Each point is reached from the start by the listed moves, each made once or not at all, plus a little noise. Is the number of moves made odd or even? Then give how often each move was made.
(in the rows, 128 means zero)

Moves:
(1): [187 143 131 135 133]
(2): [118 198 123 109 134]
(3): [136 130 208 133 133]
Start: [131 117 129 125 115]
Points:
[180 209 207 115 128] -> odd (1, 1, 1)
[175 201 130 114 131] -> even (1, 1, 0)
[121 188 126 105 122] -> odd (0, 1, 0)
[196 131 210 134 127] -> even (1, 0, 1)

Moves:
(1): [176 132 116 124 114 135 126 130 126]
(2): [127 170 126 137 136 130 124 131 128]
(3): [151 136 204 144 129 131 127 140 121]
(4): [147 109 121 202 139 128 135 140 133]
(5): [131 119 134 123 175 133 133 131 134]
(6): [110 127 119 135 129 196 127 133 119]
Start: [139 154 153 128 109 112 110 121 124]
Points:
[189 205 197 160 111 198 100 145 105] -> even (1, 1, 1, 0, 0, 1)
[232 134 217 208 157 126 121 144 124] -> even (1, 0, 1, 1, 1, 0)
[165 205 221 151 117 118 111 143 125] -> even (0, 1, 1, 0, 0, 0)
[166 170 211 232 173 182 113 165 115] -> odd (0, 1, 1, 1, 1, 1)
[141 125 141 211 172 184 117 139 125] -> odd (0, 0, 0, 1, 1, 1)
[213 150 200 222 108 194 112 151 108] -> even (1, 0, 1, 1, 0, 1)

Moves:
(1): [173 116 140 141 129 117 120 111 131 125 127 126]
(2): [142 192 135 139 106 111 116 125 105 138 121 154]
(3): [103  97 200 121 132 119 129 118 117 133 126 137]
(4): [118 137 123 197 131 160 121 139 112 131 118 138]
(5): [123 146 132 125 175 110 127 122 114 134 134 136]
(6): [137 135 135 115 134 175 123 118 125 123 125 135]
(7): [135 141 145 136 124 138 195 124 142 130 109 138]
(8): [135 122 145 131 132 133 133 215 134 123 114 159]
(9): [126 155 136 147 131 123 116 128 211 132 136 141]
Start: [137 113 141  89 126 115 115  97 139 174 123 173]
Points:
[204 178 173 121 102  99 162  72 134 185  95 204] -> odd (1, 1, 0, 0, 0, 0, 1, 0, 0)
[155 236 172 180 112 183 146  91 197 191  90 238] -> odd (0, 1, 0, 1, 0, 1, 1, 0, 1)
[198 219 182 195 114 171 140  74 197 188  91 237] -> even (1, 1, 0, 1, 0, 1, 1, 0, 1)
[200 196 182 117 149  84 160  66 120 188  95 215] -> even (1, 1, 0, 0, 1, 0, 1, 0, 0)
[205 192 197 120 151  83 168 149 127 186  87 243] -> odd (1, 1, 0, 0, 1, 0, 1, 1, 0)

Moves:
(1): [208 112 135 119 144 135 130 133 118 129 124 132 128 146]
(2): [139 206 129 138 133 115 127 125 140 140 120 138 113 131]
(3): [114 121 219 136 108 119 131 136 121 128 112 143 118 121]
(4): [135 123 126 187 118 118 118 132 118 128 139 117 142 139]
(5): [117 128 133 137 172 135 132 134 121 145 136 134 126 124]
(6): [127 136 136 140 124 191 116 112 137 128 148 135 123 131]
(7): [126 130 129 130 121 132 168 133 122 129 134 133 131 135]
(8): [126 130 126 128 125 136 120 174 129 130 122 128 129 135]
(9): [128 122 132 138 139 121 136 126 179 132 128 131 132 141]
(10): [132 121 131 120 117 132 124 128 120 192 138 120 128 145]
(11): [141 125 135 113 128 110 124 135 129 115 189 130 115 129]
(12): [127 118 117 127 121 122 116 130 126 141 127 197 138 140]
Start: [134 115 143 120 133 159 108 139  87 122 107 103 135 131]
Points:
[194  76 249 186 165 153 111 161  96 208 118 109 145 180] -> even (1, 0, 1, 1, 1, 0, 0, 0, 1, 1, 0, 0)
[210  82 155 184 155 227 117 146  57 217 155 171 155 194] -> odd (1, 0, 0, 1, 1, 1, 1, 0, 0, 1, 0, 1)
[115 101 230 151 110 208  84 176 137 139 105 200 136 157] -> odd (0, 0, 1, 0, 0, 1, 0, 1, 1, 0, 0, 1)
[117 100 247 132 155 145 149 210 116 134 156 135 119 150] -> even (0, 0, 1, 0, 1, 0, 1, 1, 1, 0, 1, 0)
[131 176 238 137 116 136 108 192 137 206  88 124 110 162] -> odd (0, 1, 1, 0, 0, 0, 0, 1, 1, 1, 0, 0)
[193 169 244 149 159 212 135 145  77 164 111 221 118 160] -> odd (1, 1, 1, 0, 1, 1, 1, 0, 0, 0, 0, 1)
[138 125 150 131 127 224  98 125  95 124 131 109 131 134] -> odd (0, 0, 0, 0, 0, 1, 0, 0, 0, 0, 0, 0)

Moves:
(1): [160 113 159 118 111 113 133 142 115 121 152 132 140 107]
(2): [117 158 139 115 120 134 163 133 135 134 136 100 132 121]
(3): [108 118 171 118 142 137 132  95 114 120 138 164 155 148]
(4): [128 126 151 149 126 112 123 102 137 121 131  97 112 145]
(5): [151 141 126 130 162 126 125 133 133 126 124 132 112 126]
(6): [125 121 142 158 117 148 136 153 172 111 160 149 127 130]
(7): [137  91 123 136 144 133 146 128 133 147 118 125 135 124]
(8): [112 107 143 118 145 139 101 147 112 143 135 108 118 117]
(9): [124 120 136 141 128  96  92 145 158 157 110 134 146 133]
(10): [164 152 137 160 134 126 114 159 101 163  96 157 110 138]
(11): [109 124 117 153 129 108 123 121 128 110 142 142 147  98]
(12): [117 126 108 138 117 123 137 153 117 107 133 121 133 154]
(13): [147 116  98 159 126 139  82 129 117 108 163 115 170 123]
(14): [116 149 114  94 121 121 138 121 132 162 164 136 120 136]
Start: [129 112 130 111 109 162 147 146 107 142 118 111 137 132]
Points:
[153 140 213 110  99 106 114 199  99 249 147  79 118 132] -> odd (1, 1, 0, 1, 0, 0, 0, 1, 1, 1, 0, 0, 0, 1)
[188  74 234 214 103 148 117 182 134 171 171 131 211 149] -> odd (1, 1, 1, 1, 0, 1, 1, 0, 1, 1, 0, 0, 1, 0)
[192 153 188 120 133 130 102 180  88 207 174 156 199 140] -> even (1, 1, 1, 0, 1, 0, 0, 0, 1, 1, 0, 0, 1, 1)

Moves:
(1): [199 140 144 120 127 124 121 142 129 152 127 138 122 133 138 128 122 129
 128 131]
(2): [126 187 118 128 140 117 126 125 131 117 119 112 130 126 135 131 151 120
 126 127]
(3): [103 129 172 120 133 136 122 141 129 128 136 122 130 127 127 125 129 141
 132 131]
(4): [144 119 138 179 126 127 134 132 124 120 121 130 135 119 131 132 132 130
 145 118]
(5): [135 121 114 130 173 134 133 141 138 111 125 137 140 128 127 137 121 144
 123 129]
(6): [128 130 123 131 121 164 125 125 130 130 134 125 130 136 129 118 131 135
 118 109]
(7): [127 129 134 125 129 126 170 149 137 112 131 129 123 122 130 116 126 114
 124 113]
(8): [119 127 117 141 123 131 111 184 123 127 129 125 125 135 113 127 124 127
 131 130]
(9): [139 127 120 136 118 126 125 112 191 122 108 131 124 117 125 120 108 130
 132 140]
(10): [122 128 124 142 148 128 147 126 129 166 124 118 118 138 131 123 124 119
 123 131]
(11): [127 140 126 153 117 121 120 129 152 123 182 128 136 123 141 134 121 120
 118 137]
(12): [121 151 122 136 124 131 129 128 118 147 133 183 126 119 128 137 122 124
 133 112]
(13): [133 137 127 136 118 125 130 130 121 149 126 120 183 128 126 128 120 135
 112 139]
(14): [132 134 131 131 123 124 136 127 128 122 128 127 131 168 124 122 130 132
 127 132]
(15): [119 129 127 127 124 126 130 137 130 119 110 123 128 141 173 134 123 124
 122 134]
(16): [124 126 123 129 126 136 134 132 131 124 125 129 128 132 116 164 129 126
 122 134]
(17): [125 112 129 124 124 127 131 125 138 128 128 141 133 122 132 130 179 141
 114 139]
(18): [126 130 124 129 109 120 140 137 126 133 133 127 113 126 137 131 123 162
 120 125]
(19): [132 131 111 113 118 133 131 130 133 131 133 125 137 130 133 129 138 130
 163 128]
(20): [115 131 125 138 127 159 147 126 113 118 122 138 106 120 124 117 112 128
 146 189]
Start: [148 141 110 135 165 115 115 106 119 110 139 148 105 123 118 122 111 110
 158 121]
Points:
[144 149 153 195 119 139 165 142 184  99 112 130 147 115 174 103  82 159
 138 110] -> even (0, 0, 1, 1, 0, 1, 1, 0, 1, 0, 0, 0, 1, 0, 1, 0, 0, 1, 0, 0)
[230 230  98 213 152 124 137 108 173 172 113 188  79 112 148 118 101 135
 162  89] -> even (1, 1, 0, 1, 0, 1, 0, 0, 1, 1, 0, 1, 0, 0, 0, 0, 0, 1, 0, 0)
[194 216 154 213 132 162 168 145 209  88 146 149 149 110 179 134 133 121
 130 197] -> odd (1, 1, 1, 1, 0, 1, 1, 0, 1, 0, 1, 0, 1, 0, 1, 1, 1, 0, 0, 1)
[233 218  93 234 209 136 166 130 231 132 164 212 112  99 156 120 141 106
 134  99] -> odd (1, 1, 0, 1, 1, 1, 1, 0, 1, 1, 1, 1, 0, 0, 0, 0, 1, 0, 0, 0)
[157 166 138 160 195 143 196 234 119 138 126 218  65 165 167 112 108 158
 146 178] -> even (1, 0, 1, 0, 1, 0, 1, 1, 0, 1, 0, 1, 0, 1, 1, 0, 1, 1, 0, 1)
[135 200  55 203 189 144 187 206 140 113 125 188 105 130 181 129 172 144
 166  78] -> even (0, 1, 0, 1, 1, 1, 1, 1, 0, 1, 0, 1, 0, 0, 1, 0, 1, 1, 1, 0)
[154 156  79 147 153 115 141 101 185 157 100 128 155 138 163 119  88 110
 168 150] -> odd (0, 0, 0, 0, 0, 0, 0, 0, 1, 1, 0, 0, 1, 0, 1, 0, 0, 0, 1, 0)
[177 249 125 129 173 119 131 143 116 193 123 167 159 145 173 168 120 107
 166 134] -> odd (1, 1, 1, 0, 0, 0, 0, 0, 0, 1, 0, 1, 1, 0, 1, 1, 0, 0, 1, 0)
[232 198  72 200 209 107 121 181 192 122  84 137 111 137 175 129 102 111
 199 137] -> odd (1, 1, 0, 1, 1, 0, 0, 1, 1, 1, 0, 0, 0, 0, 1, 0, 0, 0, 1, 0)

Moves:
(1): [165 119 157 130 133 123 118 130 133 144 141 118 112 147 145 121 117 131
 125 132 112 124 114 144 125]
(2): [134 170 134 118 116 134 129 122 127 122 128 135 127 116 129 121 133 136
 124 125 129 136 119 128 137]
(3): [119 121 178 122 123 119 137 126 120 128 132 122 134 113 111 128 136 131
 133 137 141 125 124 125 131]
(4): [126 145 127 171 125 117 132 128 115 121 144 128 127 111 126 119 109 132
 127 132 114 121 125 131 133]
(5): [126 140 135 128 172 118 120 139 139 145 121 152  93 123 112 132 126 117
 115 124 131 117 130 130 131]
(6): [116 130 138 134 140 171 142 130 126 136 113 135 117 123 122 137 112 136
 132 130 135 121 133 133 133]
(7): [140 130 117 128 147 122 177 124 120 127 101 124 136 127 137 128 124 131
 106 123 136 137 129 119 148]
(8): [135 133 130 127 126 126 125 172 131 128 120 124 120 136 119 135 122 133
 129 119 126 131 122 117 140]
(9): [122 138 134 147 117 131 147 117 173 133 144 116 133 135 130 123 131 104
 119 138 128 116 134 113 120]
(10): [115 137 131 134 111 116 129 139 128 187 129 147 129 139 151 136 108 134
 134 125 134 147 124 123 111]
(11): [126 131 120 110 130 140 142 132 116 136 159 126 123 141 125 136 123 129
 131 132 137 112 127 130 124]
(12): [134 124 122 132 114 138 138 122 132 109 136 176 122 138 130 125 122 114
 125 137 122 133 117 127 144]
(13): [138 117 122 122 136 128 130 131 133 135 129 140 170 125 102 115 113 140
 126 136 133 116 124 142 132]
(14): [121 129 139 131 134 124 117 123 122 133 128 133 141 173 133 126 117 145
 126 132 120 126 126 117 132]
(15): [114 125 128 127 139 138 126 136 127 117 137 130 144 124 163 120 128 117
 137 134 127 130 130 126 129]
(16): [140 134 126 130 135 123 120 125 133 124 124 134 143 128 127 160 124 127
 133 138 128 126 120 136 132]
(17): [130 125 113 146 137 136 125 131 125 134 135 135 126 142 127 134 170 138
 129 134 131 131 115 134 113]
(18): [111 114 106 125 133 134 130 128 159 146 132 132 119 116 138 133 123 183
 106 154 111 120 136 109 133]
(19): [130 134 128 133 136 119 139 122 131 140 125 131 123 133 131 118 122 132
 169 133 119 138 137 123 128]
(20): [126 132 134 128 129 133 128 129 117 134 111 121 128 126 127 119 120 115
 126 155 119 138 132 114 120]
(21): [139 129 123 130 118 130 116 127 130 119 118 129 116 131 137 125 122 127
 135 146 185 137 135 137 135]
(22): [132 127 131 125 141 132 122 129 134 128 154 114 140 124 118 125 117 126
 116 115 134 182 129 115 138]
(23): [131 137 131 131 119 127 130 145 124 132 138 129 129 131 131 135 137 135
 120 122 119 134 166 141 152]
(24): [108 130 130 119 129 124 143 135 137 113 136 121 119 130 127 132 120 122
 125 135 121 132 122 167 125]
Start: [142 110 115 113 131 158 125 155 148 108 119 169 142 118 118 124 107 157
 103 130 122 142  89 138 130]
Points:
[125 160  86 183  99 173 162 150 204 177 155 249 169 113 126  95  83 203
  66 218  91 148  64 105 122] -> odd (0, 1, 0, 1, 0, 0, 0, 0, 1, 1, 0, 1, 1, 0, 0, 0, 1, 1, 0, 1, 0, 0, 0, 0)
[101 125 127  92 184 178 142 174 143  98 153 234 116 179 140 118  67 122
  92 184 103 133  75 153 141] -> odd (0, 0, 0, 0, 1, 0, 0, 0, 0, 0, 1, 1, 0, 1, 1, 0, 0, 0, 0, 1, 0, 0, 0, 1)
[149 155 204 136 133 179 135 139 229 212 152 180 141 159 155 140  35 235
 117 198 164 205  84 104 148] -> even (1, 1, 1, 0, 0, 1, 0, 0, 1, 1, 0, 0, 0, 1, 0, 1, 0, 1, 1, 0, 1, 1, 0, 0)
[167 161 126  96 193 170  91 168 161 108 118 201 179  91 109 116  67 141
  89 180 185 200  84 140 161] -> even (0, 1, 0, 0, 1, 0, 0, 0, 0, 0, 0, 0, 1, 0, 1, 1, 0, 0, 0, 1, 1, 1, 0, 0)
[147 127 143 193 159 180 218 138 170 130 108 179 171 106  91  97  93 177
 127 186 193 133  93 143 151] -> odd (0, 0, 1, 1, 0, 1, 1, 0, 1, 0, 0, 0, 1, 0, 0, 0, 1, 0, 1, 0, 1, 0, 0, 0)
[137 138 145 141 194 150 209 218 192 164 169 163 157  89  59 114  51 198
  21 181 116 155 131  86 197] -> even (0, 0, 1, 1, 1, 0, 1, 1, 1, 0, 1, 0, 1, 0, 0, 0, 0, 1, 0, 1, 0, 1, 1, 0)
